Rows are points. A path goes straight from each point to the next, and from the last back to the first. The post is the endless flat space through its rows: a point in 2 columns, a line in 3, a plane in 4, and so on, so that a path can go around it. Count how often the path circles the post. Going back the other way cancels.

Post:
| -0.02 |  0.04 |
Path:
|  0.04 | -0.40 |
|  0.33 |  0.12 |
|  0.55 |  0.25 |
|  0.16 | -0.24 |
| -0.39 | -0.44 |
| -0.53 |  0.34 |
| -0.03 |  0.28 |
|  0.17 |  0.20 |
|  0.31 | -0.27 |
| -0.44 | -0.49 |
| -0.48 | -0.13 |
| -0.29 |  0.19 |
| -0.58 | -0.38 |
|  0.30 | -0.32 |
|  0.49 | -0.11 |
| -0.02 | -0.18 |
|  0.44 | -0.13 |
|  0.15 |  0.15 |
| -0.05 |  0.61 |
|  0.08 |  0.32 |
|  0.17 |  0.10 |
|  0.10 | -0.21 |
| -0.10 | -0.13 |
| -0.34 |  0.07 |
| -0.14 | -0.10 |
Times around: 1

Post (3 x 4):
| -0.14 |  0.67 |  0.02 |  0.22 |
| -0.08 | -0.15 |  0.18 |  0.26 |
|  0.05 | -0.05 |  0.17 |  0.14 |
Path:
| -0.20 | -0.15 |  0.19 | -0.06 |
| -0.08 | -0.29 |  0.07 |  0.23 |
|  0.02 |  0.19 |  0.09 |  0.30 |
| -0.10 |  0.06 |  0.23 |  0.36 |
|  0.04 |  0.47 |  0.20 |  0.00 |
| -0.51 |  0.09 |  0.11 |  0.34 |
| -0.13 | -0.77 |  0.19 |  0.24 |
|  0.66 | -0.02 |  0.01 | -0.10 |
|  0.57 |  0.42 |  0.04 |  0.22 |
| -0.10 | -0.03 |  0.28 |  0.30 |
| -0.12 |  0.18 |  0.20 | -0.04 |
| -0.28 | -0.34 |  0.07 |  0.17 |
|  0.12 | -0.13 |  0.06 |  0.25 |
| -0.14 |  0.37 |  0.12 |  0.63 |
| -0.05 |  0.09 |  0.12 |  0.48 |
|  0.15 | -0.14 |  0.50 |  0.18 |
| -0.35 |  0.10 |  0.39 |  0.54 |
|  0.67 | -0.05 |  0.12 |  0.16 |
| -0.28 | -0.36 |  0.02 |  0.43 |
|  0.40 | -0.71 |  0.06 | -0.17 |
|  0.07 |  0.23 | -0.02 |  0.31 |
| -0.31 |  0.44 |  0.18 |  0.66 |
| -0.09 | -0.04 |  0.42 |  0.11 |
| -0.08 |  0.10 |  0.20 | -0.17 |
|  0.11 |  0.33 |  0.17 | -0.09 |
|  0.76 | -0.44 |  0.41 | -0.19 |
|  0.07 |  0.73 |  0.30 |  0.35 |
|  0.06 | -0.14 |  0.46 | -0.19 |
Times around: 3
